Rows are points. Before rounding, the points of a table are all equally far from one centre. They may lie mostly on one side of it. Write the centre, to within rounding.

Points (8 x 2):
[[-0.09 -0.20]
 [-0.19 -0.16]
 [-0.07 -0.21]
 [-0.08 -1.16]
 [ 0.17 -0.48]
 [ 0.02 -0.27]
 [-0.09 -0.19]
 [ 0.21 -0.61]]
Centre: [-0.33 -0.68]

Points (15 x 11):
[[ 0.34  0.17 -0.04 -0.20 -0.49  0.00 -0.04 -0.12 -0.19 -0.53  1.00]
 [ 0.16  0.20 -0.22  0.21 -0.03 -0.02 -0.09 -0.41 -0.39 -0.21  0.83]
 [ 0.24  0.45  0.14 -0.14 -0.54 -0.34 -0.09 -0.02  0.15 -0.38  1.14]
 [ 0.44  0.51  0.06 -0.18 -0.41 -0.09 -0.45 -0.25 -0.24 -0.24  1.01]
 [ 0.34  0.69 -0.02  0.04 -0.58 -0.37 -0.14 -0.04  0.35 -0.26  0.86]
 [ 0.26  0.27  0.09  0.18 -0.72 -0.17 -0.02 -0.27  0.06 -0.36  1.04]
 [ 0.40  0.61  0.07  0.12 -0.31 -0.40 -0.03 -0.38  0.20 -0.13  0.83]
 [ 0.51  0.53 -0.14  0.04 -0.65 -0.18 -0.21 -0.21 -0.03 -0.60  0.61]
 [ 0.29  0.22  0.12  0.00 -0.29 -0.31 -0.13 -0.10  0.13 -0.40  1.18]
 [ 0.31  0.25 -0.34 -0.02 -0.39 -0.06  0.00 -0.10  0.07 -0.57  0.91]
 [ 0.33  0.59  0.05  0.07 -0.29 -0.41 -0.20  0.26 -0.13 -0.45  0.85]
 [ 0.00  0.53  0.29  0.37 -0.38 -0.29  0.17 -0.30  0.21 -0.42  0.93]
 [ 0.34  0.12  0.15  0.25 -0.50 -0.29 -0.16 -0.46  0.35 -0.01  0.88]
 [ 0.13  0.83  0.21  0.03 -0.01 -0.38  0.07 -0.21  0.28 -0.30  0.80]
 [ 0.20  0.37  0.02 -0.11 -0.50 -0.55 -0.20 -0.18  0.11 -0.23  1.13]]
Centre: [-0.19  0.27  0.15 -0.09 -0.32 -0.07 -0.32 -0.13  0.08 -0.23  0.40]

Points (30 x 24):
[[ 0.27 -0.77 -0.27  0.53  0.15  0.17  0.77  0.18 -0.25  0.00 -0.11  0.29
  -0.23  0.53 -0.43  0.02 -0.20 -0.69  0.72 -0.06  0.35  0.01  0.06  0.34]
 [ 0.11 -0.71 -0.40  0.26 -0.07  0.33  0.88 -0.64  0.06  0.12 -0.48 -0.13
  -0.22  0.50 -0.14  0.43 -0.54 -0.59  0.08 -0.46 -0.13 -0.10 -0.24  0.14]
 [ 0.11 -0.35 -0.56  0.47 -0.47  0.23  0.61 -0.09  0.44 -0.19 -0.71 -0.23
   0.28  0.93 -0.27  0.21 -0.42  0.09  0.85 -0.33 -0.07 -0.18 -0.48  0.30]
 [ 0.17 -0.40 -0.13 -0.09 -0.64  0.11  0.50 -0.03  0.33 -0.01 -0.70  0.05
  -0.39  0.86 -0.15  0.09 -0.47 -0.42  0.87  0.09  0.23  0.30 -0.32  0.33]
 [ 0.34 -0.27 -0.47  0.12  0.21  0.47  0.47 -0.12  0.17  0.32 -0.79  0.05
  -0.10  0.52  0.33  0.53 -0.48 -0.43  0.82 -0.36 -0.30  0.51 -0.37  0.13]
 [ 0.55 -0.73  0.21  0.01 -0.33  0.10  0.58 -0.10 -0.13  0.12 -0.47 -0.08
  -0.15  0.88 -0.29  0.60 -0.34 -0.43  0.51  0.07  0.17  0.04 -0.14  0.69]
 [-0.03 -0.67 -0.50  0.02 -0.20  0.28  0.75 -0.14  0.22  0.34 -0.42 -0.54
  -0.53  0.65 -0.24  0.34 -0.46 -0.37  0.79 -0.14 -0.16  0.33 -0.05  0.06]
 [ 0.41 -0.22 -0.65  0.25 -0.30  0.35  0.64 -0.54  0.33 -0.05 -0.15 -0.45
  -0.58  0.57 -0.30  0.33 -0.21 -0.61  0.92  0.02  0.09  0.05 -0.26  0.06]
 [-0.09 -0.65 -0.06  0.31 -0.53  0.36  0.40  0.32 -0.07  0.11  0.07 -0.05
  -0.14  0.76 -0.56 -0.09 -0.46 -0.64  0.97 -0.37  0.03  0.03 -0.08  0.52]
 [ 0.49 -0.72 -0.05  0.12 -0.14  0.56  0.53  0.18  0.36  0.17 -0.59 -0.03
  -0.19  0.45 -0.10 -0.10 -0.55 -0.54  0.62 -0.13 -0.38  0.44 -0.25  0.21]
 [ 0.39 -0.32 -0.38  0.15 -0.58  0.52  0.20 -0.12  0.34  0.45 -0.67 -0.29
  -0.25  0.48  0.03  0.32 -0.86  0.20  0.50 -0.20 -0.18  0.36 -0.52 -0.05]
 [ 0.23 -0.74 -0.42  0.24 -0.12  0.58  0.56 -0.04 -0.17  0.14 -0.54  0.53
  -0.16  0.77 -0.10  0.29 -0.13  0.00  0.82  0.19 -0.08  0.23  0.10  0.22]
 [ 0.32 -0.47 -0.27  0.30 -0.23  0.20  0.32  0.00 -0.06  0.52 -0.42 -0.19
  -0.44  0.95  0.07  0.09 -0.57 -0.31  0.59 -0.21  0.71  0.34  0.15  0.19]
 [-0.25 -0.43 -0.17  0.24 -0.60  0.07  0.43 -0.07 -0.03  0.22 -0.03 -0.07
  -0.41  0.72 -0.15  0.15 -0.38 -0.68  0.58 -0.78 -0.14  0.15  0.12  0.42]
 [ 0.35 -0.45 -0.55  0.20 -0.89  0.18  0.21 -0.14 -0.32  0.11 -0.33 -0.54
  -0.49  0.88 -0.05 -0.52 -0.07 -0.15  0.34 -0.25  0.16 -0.05 -0.25  0.36]
 [ 0.28 -0.41 -0.08 -0.06 -0.71  0.77  0.75 -0.17  0.19  0.34 -0.55 -0.07
  -0.40  0.57 -0.21  0.26 -0.35 -0.35  0.50 -0.07 -0.12 -0.05 -0.28  0.29]
 [-0.04 -0.79 -0.37  0.45 -0.03  0.20  0.15  0.45  0.07  0.33 -0.48 -0.12
  -0.24  1.00 -0.30  0.47 -0.17 -0.09  1.02  0.19 -0.24 -0.02 -0.74  0.30]
 [ 0.33 -0.51 -0.39  0.05  0.23  0.69  0.80  0.50  0.03  0.02 -0.30 -0.04
  -0.46  0.65 -0.15  0.28 -0.56 -0.19  0.38 -0.12 -0.35 -0.04 -0.24  0.23]
 [ 0.46 -0.31 -0.37  0.28 -0.28 -0.13  0.19  0.18 -0.38 -0.04 -0.75 -0.14
  -0.86  0.01 -0.19  0.27 -0.75 -0.49  0.66 -0.45  0.18 -0.48  0.02  0.06]
 [-0.08 -0.65 -0.19  0.01 -0.58  0.36  0.80 -0.27  0.03  0.13 -0.14  0.34
  -0.60  0.68 -0.17 -0.05 -0.41  0.19  0.70 -0.16  0.24  0.14 -0.49  0.62]
 [ 0.05 -0.72 -0.34  0.41 -0.49 -0.01  0.38  0.08  0.05  0.48 -0.36  0.05
  -0.23  0.86  0.23  0.08 -0.48 -0.48  0.75 -0.79  0.07 -0.09 -0.17  0.35]
 [ 0.66 -0.41 -0.38  0.19 -0.16 -0.12  0.85  0.32 -0.01  0.06 -0.49 -0.38
  -0.24  0.87 -0.10  0.01 -0.30 -0.57  0.49 -0.26  0.07 -0.08 -0.36  0.41]
 [-0.35 -0.43 -0.56  0.20 -0.48  0.49  0.72 -0.52 -0.28  0.17 -0.53 -0.29
  -0.46  0.53 -0.24 -0.04 -0.44 -0.51  0.85  0.07  0.41 -0.59 -0.46  0.66]
 [ 0.29 -0.50 -0.49  0.29 -0.28  0.16  0.42  0.45  0.20  0.45 -0.34 -0.31
   0.33  0.62  0.14  0.26 -0.90 -0.24  0.85  0.05 -0.19  0.00 -0.38  0.74]
 [ 0.21 -0.47 -0.66  0.17 -0.19  0.00  0.69  0.14  0.00  0.70 -0.20 -0.33
   0.15  0.37 -0.47  0.26 -0.39 -0.23  0.23 -0.49  0.41 -0.02 -0.45  0.15]
 [ 0.39 -0.26 -0.05 -0.15 -0.35  0.45  0.85  0.19 -0.23  0.05 -0.58 -0.09
  -0.50  0.26 -0.44  0.58 -0.54 -0.32  0.76 -0.08 -0.27  0.11 -0.45  0.34]
 [ 0.30 -0.04  0.10 -0.51 -0.34  0.56  0.39  0.14  0.22  0.32 -0.45 -0.21
  -0.57  0.47 -0.04  0.35 -0.62 -0.25  0.83  0.42  0.13  0.02 -0.19  0.56]
 [ 0.30 -0.34 -0.25  0.20  0.19  0.61  0.61  0.21  0.29  0.34 -0.76 -0.03
   0.00  0.07 -0.36  0.58  0.08 -0.49  0.65 -0.39  0.01 -0.22 -0.22 -0.03]
 [ 0.03 -0.30 -0.46 -0.13 -0.28  0.48  0.91  0.23  0.10  0.28 -0.12 -0.08
  -0.41  0.25 -0.12  0.26 -0.62 -0.59  0.92 -0.28 -0.11  0.03 -0.07  0.24]
 [ 0.53  0.13 -0.44  0.06 -0.34 -0.09  0.42  0.07 -0.05  0.33 -0.42 -0.22
  -0.39  0.76 -0.36  0.38 -0.47 -0.47  0.63 -0.71 -0.07 -0.13 -0.02  0.52]]
Centre: [ 0.01 -0.21 -0.07  0.25  0.09  0.14  0.01 -0.24 -0.19  0.03 -0.23 -0.24
 -0.10  0.22  0.00  0.00 -0.29 -0.03  0.61 -0.06  0.00 -0.19 -0.34  0.30]

Points (28 x 24):
[[ 0.08  0.01 -1.03 -0.23  0.62 -0.79  0.31  0.18  0.18  0.31  0.48  1.07
  -0.45  0.41  0.16  0.02  0.09 -0.06  0.18  0.03  0.22 -0.15  0.05  0.03]
 [-0.09 -0.20 -0.84 -0.34  0.34 -0.84  0.51 -0.07 -0.01  0.25  0.39  0.38
  -0.54  0.24  0.11 -0.43  0.18 -0.19 -0.21  0.06 -0.06  0.03  0.47  0.45]
 [ 0.24  0.17 -0.73 -0.58  0.65 -0.39 -0.03  0.00  0.50  0.63  0.64  1.05
  -0.62  0.41 -0.11 -0.39  0.15 -0.25  0.02 -0.01 -0.12 -0.05 -0.21  0.16]
 [-0.10  0.57 -0.39 -0.13  0.50 -0.55  0.21  0.05  0.56  0.49  0.43  0.77
  -0.18  0.21  0.37 -0.51  0.28  0.33  0.53  0.32  0.14  0.04  0.46 -0.01]
 [-0.09  0.07 -0.53 -0.59  0.42 -0.62 -0.21 -0.13  0.18  0.95  0.12  0.71
  -0.50  0.46  0.28 -0.21  0.29 -0.24 -0.03  0.03 -0.25 -0.24 -0.05  0.30]
 [ 0.18  0.42 -0.78 -0.19  0.53 -0.42  0.46  0.11  0.46  0.27  0.33  0.55
  -0.67  0.37 -0.04 -0.17  0.31  0.12 -0.14  0.03 -0.44 -0.03  0.31 -0.49]
 [-0.11  0.40 -0.98 -0.37  0.56 -0.35 -0.08  0.36  0.54  0.23  0.77  0.74
  -0.08  0.39 -0.01 -0.53  0.25 -0.04  0.25 -0.01  0.17  0.06 -0.06 -0.13]
 [ 0.06  0.27 -0.32 -0.39  0.07 -0.56  0.07 -0.19  0.24  0.56  0.66  0.56
  -0.51  0.44  0.29  0.01  0.23  0.19  0.06  0.65 -0.33 -0.09  0.00 -0.09]
 [-0.08  0.24 -0.47 -0.31  0.63 -0.30  0.43  0.05  0.17  0.75  0.38  0.62
  -1.00  0.31  0.52  0.14  0.43  0.32  0.37  0.07  0.07  0.28 -0.13  0.37]
 [-0.28  0.20 -0.64 -0.51  0.35 -0.59  0.00  0.37  0.24  0.15  0.57  0.71
  -0.30  0.75  0.23 -0.06  0.42 -0.07  0.34 -0.10 -0.11 -0.14 -0.43 -0.20]
 [ 0.09 -0.21 -0.85 -0.15 -0.09 -0.68 -0.03  0.11  0.26  0.57  0.44  0.95
  -0.28  0.08  0.21  0.02  0.33 -0.13  0.21  0.10 -0.32 -0.16 -0.11 -0.09]
 [ 0.12  0.04 -0.24 -0.15  0.44 -0.44  0.01  0.02  0.43  0.33  0.97  0.98
  -0.45  0.35 -0.19 -0.65  0.58 -0.10  0.02  0.14  0.23 -0.11 -0.16  0.05]
 [ 0.25  0.14 -0.44 -0.33  0.39 -0.71 -0.22 -0.03  0.16  0.44  0.36  0.85
  -0.16  0.14  0.40  0.00  0.45  0.06  0.40  0.65 -0.26  0.10 -0.08  0.25]
 [ 0.18  0.52 -0.65 -0.52  0.52 -0.47  0.16  0.41  0.24  0.50  0.64  0.73
  -0.53  0.29  0.57  0.04  0.45  0.34  0.25  0.04 -0.12 -0.12 -0.07  0.45]
 [ 0.35 -0.12 -0.81 -0.47  0.43 -0.47 -0.03  0.07 -0.26  0.75  0.15  0.78
  -0.45 -0.18  0.11  0.07  0.71  0.04  0.05  0.15  0.16  0.16 -0.02  0.41]
 [ 0.03  0.56 -0.52 -0.72  0.84 -0.25  0.36  0.32  0.31  0.96  0.01  1.00
  -0.31  0.42  0.00  0.04  0.01  0.41  0.37 -0.15  0.20  0.01  0.39  0.07]
 [ 0.04 -0.26 -0.19 -0.87  0.39 -0.71  0.43  0.09  0.48  0.38  0.53  0.55
  -0.51  0.31  0.00 -0.01  0.51 -0.38  0.07  0.10  0.01  0.07  0.01  0.28]
 [ 0.22  0.02 -0.82 -0.53  0.28 -0.20  0.27  0.28 -0.03  0.66  0.22  0.89
  -0.74  0.63 -0.26  0.05  0.33 -0.04  0.24  0.36 -0.11  0.31 -0.16  0.21]
 [-0.12  0.51 -0.35 -0.37  0.36 -0.85  0.16 -0.03  0.28  0.35  0.75  1.12
  -0.15  0.61  0.27  0.23  0.41  0.14  0.16  0.37 -0.11 -0.05  0.11  0.03]
 [ 0.52  0.07 -0.56 -0.74  0.19 -0.18 -0.38  0.29  0.10  0.51  0.74  0.79
   0.10  0.10 -0.02  0.42  0.27  0.17  0.55  0.11  0.18 -0.28 -0.11  0.18]
 [-0.13  0.01 -0.29 -0.65  0.05  0.18  0.48  0.10  0.52  0.27  0.26  1.01
  -0.32  0.40  0.34  0.24  0.74  0.41  0.17 -0.05 -0.24 -0.33  0.06  0.13]
 [-0.02  0.00 -1.10 -0.28  0.59 -0.27  0.21 -0.07  0.03  0.24  0.35  0.92
  -0.59  0.21  0.07 -0.37  0.12  0.00 -0.06  0.25 -0.13 -0.17 -0.04 -0.35]
 [ 0.22  0.25 -0.62 -0.43  0.69 -0.22  0.62 -0.05  0.54  0.65  0.29  0.48
  -0.62  0.37  0.13 -0.16  0.53  0.29  0.13  0.16  0.25  0.07  0.05 -0.10]
 [ 0.02  0.69 -0.49 -0.91  0.64 -0.08  0.06  0.02  0.44  0.39  0.71  0.90
  -0.51  0.32  0.12 -0.37  0.46  0.34  0.46 -0.13 -0.16  0.13  0.10  0.27]
 [-0.07  0.32 -0.28 -0.94  0.20 -0.33 -0.24  0.33  0.38  0.31  0.17  1.16
  -0.40 -0.04  0.48 -0.02  0.25  0.08  0.17  0.13  0.06 -0.09  0.24  0.36]
 [ 0.47  0.64 -0.73 -0.08  0.19 -0.55  0.40 -0.20  0.43  0.78  0.07  0.94
  -0.82  0.14  0.07 -0.03  0.41  0.10 -0.40 -0.30 -0.12  0.17  0.10  0.22]
 [ 0.29  0.57 -0.59 -0.67  0.22 -0.34  0.59  0.06  0.16  0.54  0.77  0.77
  -0.25  0.41  0.63 -0.22  0.19 -0.25  0.43  0.22  0.02 -0.28  0.06  0.37]
 [ 0.17  0.70 -0.60 -0.32  0.58 -0.76  0.38  0.18  0.56  0.48  0.46  0.94
  -0.57  0.26  0.19 -0.21  0.38  0.06  0.52 -0.09 -0.33 -0.06 -0.18  0.43]]
Centre: [-0.03  0.41 -0.06 -0.02  0.34  0.04  0.29 -0.10 -0.12  0.18  0.27  0.57
  0.05  0.04 -0.18  0.10 -0.09 -0.12  0.07 -0.37 -0.05  0.16 -0.04  0.32]

Points (29 x 24):
[[ 0.02  0.29 -0.87 -0.17  0.25 -0.06  0.30 -0.01 -0.05  0.24  0.13  0.18
   0.68 -0.33 -0.24 -0.23  0.42  0.71  0.14 -0.11 -0.60  0.81 -0.13 -0.21]
 [ 0.31  0.32 -0.48 -0.38  0.32  0.05  0.53 -0.03 -0.23 -0.02  0.32  0.74
   0.45 -0.26 -0.14 -0.22  0.51  0.47 -0.20 -0.62 -0.85  0.56 -0.36 -0.11]
 [ 0.71  0.21 -0.26 -0.25  0.26 -0.29  0.64 -0.08 -0.63  0.06 -0.18  0.41
   0.14 -0.20 -0.58 -0.13  0.54  0.64 -0.54 -0.17 -0.49  0.45 -0.45  0.05]
 [ 0.62  0.50 -0.17 -0.14  0.42  0.22  0.54 -0.36 -0.28 -0.11  0.08  0.41
   0.38 -0.50 -0.17  0.24  0.42  0.40  0.00 -0.80 -0.51  0.49 -0.40 -0.12]
 [ 0.17  0.55 -0.27 -0.64  0.35 -0.09  0.37  0.16 -0.53  0.26  0.18  0.27
   0.63 -0.27 -0.18  0.08  0.07  0.45  0.14 -0.48 -0.81  0.72 -0.74  0.07]
 [ 0.43  0.40 -0.77 -0.34  0.40  0.02  0.85  0.15 -0.33  0.09  0.06  0.46
   0.16 -0.28 -0.41  0.25  0.33  0.68 -0.47 -0.30 -0.40  0.60  0.03 -0.13]
 [ 0.21  0.17 -0.61 -0.22  0.43  0.26  0.80  0.18 -0.26  0.10 -0.02  0.50
   0.46 -0.17 -0.68 -0.31  0.28  0.43 -0.08 -0.54 -0.75  0.60 -0.35 -0.17]
 [ 0.14  0.05 -0.39 -0.64  0.16 -0.10  0.84  0.10 -0.18 -0.22 -0.22  0.62
   0.30 -0.20 -0.36  0.16  0.55  0.81 -0.35 -0.56 -0.38  0.26 -0.48  0.07]
 [-0.21  0.43 -0.60 -0.84  0.38 -0.01  0.56  0.31 -0.07  0.14 -0.30  0.41
   0.20 -0.27 -0.68 -0.28  0.01  0.76  0.25 -0.37 -0.39  0.27 -0.29 -0.23]
 [ 0.09  0.26 -0.56 -0.31  0.44  0.29  0.55  0.13 -0.45  0.34 -0.26  0.68
   0.37 -0.09 -0.06  0.05  0.52  0.73 -0.18 -0.47 -0.77  0.21 -0.29 -0.30]
 [ 0.29  0.18 -0.14 -0.58  0.10 -0.22  0.52  0.45 -0.38 -0.04  0.03  0.08
   0.55 -0.25 -0.51 -0.21  0.40  0.78 -0.40 -0.37 -0.70  0.58 -0.62  0.32]
 [ 0.35  0.57 -0.67 -0.60  0.60 -0.13  0.55 -0.26 -0.49  0.26 -0.45  0.45
   0.66 -0.05 -0.39 -0.12  0.05  0.76 -0.20 -0.08 -0.43  0.55 -0.06 -0.25]
 [-0.14  0.42 -0.38 -0.58 -0.15 -0.27  0.55 -0.06 -0.38  0.22 -0.20  0.71
  -0.15 -0.14 -0.06  0.11  0.30  0.12 -0.56  0.21 -0.67  0.68 -0.41 -0.14]
 [ 0.24  0.45 -0.26 -0.68  0.12 -0.07  0.51 -0.10 -0.36  0.17 -0.18  0.70
   0.11 -0.21 -0.68 -0.04  0.49  0.47 -0.25 -0.13 -0.87  0.40 -0.25  0.15]
 [ 0.25  0.11 -0.24 -0.19  0.97  0.32  0.70  0.21 -0.23 -0.04 -0.13  0.39
   0.16 -0.34 -0.22  0.06  0.42  0.70 -0.26 -0.47 -0.61  0.43 -0.42 -0.05]
 [ 0.28  0.42 -0.38 -0.31  0.33  0.03  0.72  0.41 -0.59 -0.14 -0.06  0.54
   0.27 -0.18  0.04 -0.10  0.18  0.83 -0.82 -0.55 -0.44  0.58 -0.33  0.05]
 [ 0.00  0.15 -0.37 -0.58  0.25  0.07  0.54  0.38 -0.52 -0.04 -0.15  0.44
   0.35 -0.45 -0.37 -0.01  0.37  0.81  0.22 -0.36 -0.41  0.65 -0.53  0.17]
 [ 0.41  0.30 -0.34 -0.43  0.42 -0.32  0.62  0.02  0.00  0.23 -0.06  0.51
   0.10  0.02 -0.62 -0.22  0.47  0.65 -0.29 -0.55 -0.49  0.66 -0.55 -0.14]
 [ 0.12  0.36 -0.64 -0.15  0.48  0.18  0.33  0.34 -0.52  0.20 -0.26  0.52
   0.24 -0.39 -0.17 -0.13  0.26  0.93 -0.15 -0.43 -0.45  0.54 -0.42 -0.25]
 [ 0.07  0.30 -0.31 -0.37  0.08 -0.08  0.64 -0.23 -0.41  0.18  0.08  0.57
   0.32 -0.34 -0.35 -0.49  0.37  0.22 -0.16 -0.48 -0.92  0.75 -0.48  0.05]
 [ 0.27  0.11 -0.50 -0.29  0.51  0.67  0.72  0.14 -0.34  0.13  0.12  0.32
   0.55 -0.29 -0.27 -0.15  0.22  0.57 -0.23 -0.48 -0.49  0.62 -0.52 -0.23]
 [ 0.40  0.04 -0.34 -0.58  0.67  0.04  0.49  0.07 -0.62 -0.34 -0.07  0.49
   0.48 -0.49 -0.47 -0.08  0.44  0.47 -0.38 -0.18 -0.61  0.47 -0.25 -0.34]
 [ 0.24  0.50 -0.31 -0.28  0.43  0.10  0.89 -0.10 -0.40  0.10  0.02  0.75
   0.13 -0.39 -0.33  0.27  0.44  0.41  0.01 -0.44 -0.16  0.55 -0.34 -0.18]
 [ 0.32  0.34 -0.70 -0.24  0.56  0.20  0.84 -0.33 -0.28  0.23  0.03  0.32
   0.27 -0.32 -0.42  0.23  0.23  0.41 -0.13 -0.04 -0.68  0.72 -0.12 -0.16]
 [ 0.25  0.44 -0.57 -0.14  0.46  0.32  0.94  0.18 -0.21  0.02 -0.19  0.57
   0.65 -0.10 -0.15  0.11  0.59  0.61 -0.32 -0.38 -0.57  0.12 -0.39 -0.03]
 [ 0.61  0.65 -0.34 -0.29  0.23  0.15  0.74  0.14 -0.46  0.09 -0.61  0.51
   0.45 -0.20 -0.20  0.14  0.46  0.53 -0.48 -0.60 -0.09  0.55 -0.23 -0.16]
 [ 0.33  0.55  0.07 -0.21  0.41  0.02  0.56 -0.03  0.06  0.11  0.16  0.52
   0.40 -0.57 -0.05 -0.13  0.30  0.74 -0.28 -0.77 -0.72  0.40 -0.32  0.09]
 [ 0.30  0.28 -0.59 -0.27  0.45  0.00  0.88 -0.08 -0.05 -0.24  0.21  0.56
   0.22 -0.43 -0.45  0.07  0.04  0.71 -0.36 -0.68 -0.50  0.17 -0.35 -0.29]
 [ 0.09  0.18 -0.33  0.22  0.04  0.09  0.65 -0.11 -0.49 -0.22 -0.04  0.55
   0.11 -0.55 -0.20  0.12  0.55  0.55 -0.22 -0.45 -0.46  0.60 -0.40  0.14]]
Centre: [ 0.19  0.21 -0.16 -0.28  0.14 -0.09  0.33  0.09 -0.14 -0.08 -0.16  0.02
  0.25  0.05  0.02 -0.13 -0.08  0.12 -0.12 -0.18 -0.27  0.15 -0.07 -0.04]
